Each wall is flat, endless, passes through zero and stands at right angles to its row. A trip goes straight from one point to another. Which walls does it cross, in order?

Walls:
(1): [14, 22, -6]
(2): [2, 56, 39]
(3): [-34, -20, 29]
(4): [11, 13, 10]
(5): [3, 5, -8]
(6): [25, 25, 12]
(7): [-33, 9, -37]
Trips:
[20, 0, 59] to [58, 30, 20] => 1, 3, 5
[-43, 9, -13] to [-1, -70, -56] => 3
[-29, 28, -11] to [-20, -31, 29] => 1, 5, 2, 7
[-17, 16, 39] to [-22, -42, 28] => 6, 4, 2
[-16, -19, 3] to [-40, -31, 16] => none

Walls:
(1): [80, 27, 3, -20, 41, -68, 47, 17, -55]
(2): [-61, -10, -40, -5, 23, 4, -17, -39, -21]
(3): [-10, 91, 0, 3, 55, 61, 22, 17, -24]
(4): [-83, 45, -26, 21, -64, -53, 14, -13, 68]
(5): [7, 8, 4, 12, -11, -1, -6, -17, 44]
(6): [10, 46, 78, -2, -12, -4, -55, 4, -8]
Trips:
[1, -7, 35, 3, -44, -40, 4, -5, -50] to [-8, 14, -73, 30, 24, 43, 10, 0, -40] => 4, 2, 6, 3, 1
[39, 16, 20, -13, 8, 4, -27, 42, -9] to [24, 19, -42, 1, 27, -22, -20, 5, 0] => 6, 2
[-71, 14, -39, -17, 14, -33, 23, 21, 29] to [-43, 52, 72, -43, 17, -19, 12, -26, -33] => 6, 1
[20, 1, 48, 17, -24, 23, -23, -20, -1] to [-5, -58, 17, -12, -30, 68, 25, -55, 30] => 6, 2
[-27, 15, -9, 49, 1, -20, 64, -30, -34] to [5, 46, -11, 51, -26, -11, -5, 10, 41] => 5, 2, 1, 6

Walls:
(1): [-29, -10, 4, 34, -18, 2, -51, -14, -15, 16, -11, -5, 38, 16, 23, -36, 10, -8, -26, -6]
(2): [-3, -15, 42, -64, 21, -16, -39, -14, 14, -15, 4, -20, 44, -3, -17, -35, -71, 1, 25, 0]
(3): [-19, 11, -11, 2, -38, -23, 37, -24, 18, -16, 42, 49, -44, -33, -46, 40, -10, -12, 19, -41]
(4): [-1, 24, -39, 22, 13, -32, -19, 14, 21, 33, -67, -16, 68, 16, -18, -56, 15, -51, 28, 23]
(5): [-24, -22, 21, 18, 9, 65, -2, 11, -64, 13, 6, 39, 35, 11, -18, -23, -20, -36, -7, 8]
(6): [33, -22, 4, 30, 42, -31, 42, 15, 19, 10, 49, 7, 25, 33, 9, 36, 7, 2, -21, -30]
Trips:
[6, -12, 15, 12, -35, -23, -27, -16, 6, 21, 27, 30, 3, 30, 25, 8, 49, 37, -18, 16] to [10, -55, 18, -1, 12, -7, -22, -4, 29, 28, -4, 26, -28, 13, -77, 27, 19, -65, -17, 15] => 3, 5, 4, 1
[13, -33, -56, 28, -8, 43, -40, -43, 26, -26, 10, 15, 3, 53, -4, 39, 76, -44, 53, 24] to [29, -75, -7, 37, -12, 6, 10, -24, 65, 1, 52, -72, -13, 28, -4, -59, -13, 21, -18, 27] => 5, 3, 2, 4
[-1, -4, -6, 24, 32, 9, 39, -2, 13, -48, 4, -42, 12, -9, 29, -27, -16, -35, -6, 5] to [80, 18, 42, 33, 5, -18, -14, -34, 7, 8, -6, 6, -33, -16, -28, 18, 48, -31, -14, -21] => 5, 2, 3, 4
[-65, -49, 58, -10, 12, 37, 57, 7, -30, -8, -42, -6, 38, -18, -20, 21, -28, -20, 42, -31] to [-48, 13, 36, 26, -8, -2, 21, 54, -4, -14, 20, -36, 20, -28, 12, 56, 23, -16, -32, -12] => 6, 2, 1
[52, 34, 95, 8, -17, 1, -20, 22, -6, -3, -19, 40, 9, -14, -27, 3, 37, -11, 15, -70] to [54, 51, -33, 17, 14, 11, 0, -17, -6, 0, 44, 11, -37, 25, -12, 9, 13, 30, -18, -32] => 2, 5
[5, 25, -2, -4, 11, 0, 18, 13, 26, -35, 5, -1, -14, -20, 9, 16, -13, -11, 48, -34] to [35, -19, -4, -25, -14, -8, 2, 13, 12, 30, -16, 28, 12, 22, -12, -17, 8, -53, -19, -53] => 4, 5, 1
